Every row gives one point. Any point is a mix of the corners, with weights that add up to 1. It lies inside the corners' shape when no weight is negative. Say inside or outside, and name the corners with a negative weight.
In the rows, 128 means zero.

Corners:
(1): [159 144 210]
(2): [117 107 176]
(3): [ 95 128 109]
(4): [104  87  83]
Points:
[97 90 88] => outside (1)
[109 115 143] => inside
[123 109 115] => outside (2)
[145 131 181] => inside
[105 104 104] => inside
[108  94 104] => inside
[124 115 121] => outside (2)
[125 114 155] => inside

Corners:
(1): [106  70 196 137 130 120 102 102  89]
(2): [112 182 201 113 139 143 112 127 108]
(3): [144 119 133 157 118  85 120 149 139]
(4): [124 100 120 168  48  63 136 120 107]
(5): [139  92 193 134 111 122 106 145 103]
(6): [203 137 136 134 161 177 128 114 115]
(7): [141 179 147 147 184 177 114 134  79]
(8): [140 128 172 148 103 125  73 129 151]
(9): [128 122 133 149 113 161 110 135 175]
(10): [152 172  71 132  82 110 113 153 133]
Points:
[138  93 137 149  91 107 109 125 130] => outside (2, 7)
[133 125 164 141 103 119  99 127 134] => outside (7)
[132 110 128 156  82  95 111 140 125] => outside (2, 6)
[180 115 151 139 152 144 106 136 108] => outside (2, 4, 9)

Corners:
(1): [127 122 115  93 106  75 193  99 138 106 125 153 151 106  73  66 158  72]
(2): [103 172  83  99  92  56 170 119 167 108  74 113 131  97  64  78 120  92]
(3): [151 188 130 187 163 207  96 113 120  92 164 152  95 154 150 138 110  76]
(4): [198 125 137 179 162 157 113 125 102 132 119 163 104 122  99 140  91 103]
(5): [ 73 134 109  53 177 139  55 128 159 107 120  95 133 117 232 133 173 175]
(6): [167  99  80 125  93  97 166 106 139 131  71 127 164 103  90 183 140  89]
(7): [140 156 179 164 111 122 134 176 163 110 101 129 121 154 126 133 149 136]
(8): [133 139 100 129 139 101 136 155 125 142 132 128 176 103 131 129  93  86]
(9): [ 92 130  74 106 145 105  46  98 141 184 141  87  84  95 213 135 173 139]
(10): [ 99 153 122  99  99 138 131  92 167 138 124  67  76 104 205  72 170 150]
(11): [ 64 103 144 114 138 143  92 120 151 144 153  92 110 104 154  92 182 181]
(12): [121 185 123 137 156 153  95 136  96  95 150  99 112 129 112 115 174  89]
(13): [110 151 107 112 130  97 184 142 117 141 115 121 142 186  86 118 107 105]
(14): [162 137 179 184 169 153  92 120  85 111 161 126 113 161 127 159  84  91]
(15): [137  30  94 137  99  94 168 115 128 140  75 107 143 123 107 128 157  84]
(16): [174 114 135 132 162 172  83 151 164 130 183  97  87 177 125 123  86 110]
(17): [122 149 119 164 123 102 208 134 136  98 125 122  98 144  86 148 138  84]
(18): [140 108 141 127 133 201  91 136  99 149 170 145  77 137 182 169 110  29]
(19): [ 96 160 150 123 199 154 101 105 158 164 129  85 104 126 158 123 158 128]
Points:
[116 131 120 126 132 113 129 123 148 131 123 105 121 128 139 122 140 122] => outside (4, 12, 18)
[131 139 130 140 141 141 127 133 131 123 130 117 113 137 130 136 126 100] => outside (1, 9)
[142 131 128 139 136 140 112 126 124 125 134 124 118 132 137 132 121 100] => outside (17, 19)
[113 131 114 116 126 120 130 123 130 126 124 116 127 127 142 126 143 106] => outside (4, 16, 19)
[129 139 122 131 145 128 121 121 139 129 132 113 118 131 129 121 134 111] => outside (18)
[ 98 133 103 109 131 106 123 125 143 148 105 101 120 110 150 125 159 126] => outside (1, 3, 14, 16)
[104 139 121 123 131 120 134 122 134 125 124 109 122 124 138 124 154 113] => outside (4, 16)
[126 139 127 136 144 137 118 125 137 130 127 111 111 130 133 127 135 113] => outside (1)

Corners:
(1): [ 93 189  98 150 158 116 133 130 120 138 127 163 148 128 139  94 112 124
 112 132]
(2): [134  85 129 151  96 103 142 104 142 104 202  74 141  81 155  87 133 159
 107 141]
(3): [141 165 153 108 118 159  96 123  74 156 126 120 159 158 152  90 102 108
  92 103]
(4): [151  42  89 155 159  51 162 145 121 113 131 164 114 106 126 171 163 150
 139 115]
(5): [160  65 134  80 120  81 167  81 124 139 127 117 137  95 188 120 155 162
 156 106]
(6): [110 181 186 125 110 121 111 161 176 144 108 140 168 164 150 103 106  91
 128 127]
(7): [117 151 163 113 118 152 171 117 133 117 157 160 160 142  87 112 113  98
 130 160]
(8): [ 82 179 209 128 117 133  49  84  91 159 140 126 162 136 177 155 114 148
  77 147]
(9): [ 95 113  99 120 103 132 111 137 150  76 129 123 171 153 104 148  89 106
 109  77]
(10): [145  65 101 154 154 124 134 110 173 125 103 161 169 105 107 110 143 106
 115 127]
(11): [117  95 129 122 158  94 156 161 180 133 148 131 178 109  78 112 155 181
 172  78]
(12): [176 138 125 171 209 112  58 120  86 124 108  98  24  73 151 146 139 147
 188 123]
(13): [117 144 145 114 100 157  68 104  92 168 144 105 113 142 136 133 102 154
 100 170]
(14): [ 85 174 144 132  99 126  84  79  78 180 111 107 145 164 102 130 144 105
 134 129]
(15): [152  84 105 129 107 120 150  89 164 103 127 130  79 145 154 152 142 185
 154 133]
(16): [126 102  72  98 132 104 138 154 196 119 159 212 157  95  68 112 174  84
 145  92]
(17): [131  95 131 171 183 117 138 121  67 114  74 141  82  67  81 118 134 157
 161  98]
(18): [190 127  83 105 177 124 126 126 102  80  83 120 131 101 105 140 183 174
 136 114]
(19): [ 89 144 132 125 115 175 123 122  75 167 129  97 111 110 194 135 130 130
 104 117]
(20): [139 134 108 147 106 133 167 152 200 176 112 153 184 127  97 144 111 129
 118  99]
(21): [163 101  78 168 139 116  92 162  84 119  88 137 112  90 126 114 173 175
 199 148]
Points:
[125 111 113 141 132 114 114 123 118 141 128 130 130 111 130 124 140 148
 140 117] => outside (6, 7, 18)
[122 122 127 126 121 123 134 115 128 132 128 136 146 130 134 126 125 127
 112 117] => outside (11, 12, 21)
[124 120 145 146 137 115 131 117 123 148 123 127 135 116 141 124 132 145
 138 123] => outside (9, 13, 16, 18)
[126 138 121 138 132 132 101 132 116 148 141 134 148 117 120 118 140 140
 124 140] => outside (5, 6, 9, 15, 17)
[115 136 136 106 121 128 128 111 109 136 125 134 145 140 130 128 133 133
 117 117] => outside (2, 10, 12, 20, 21)
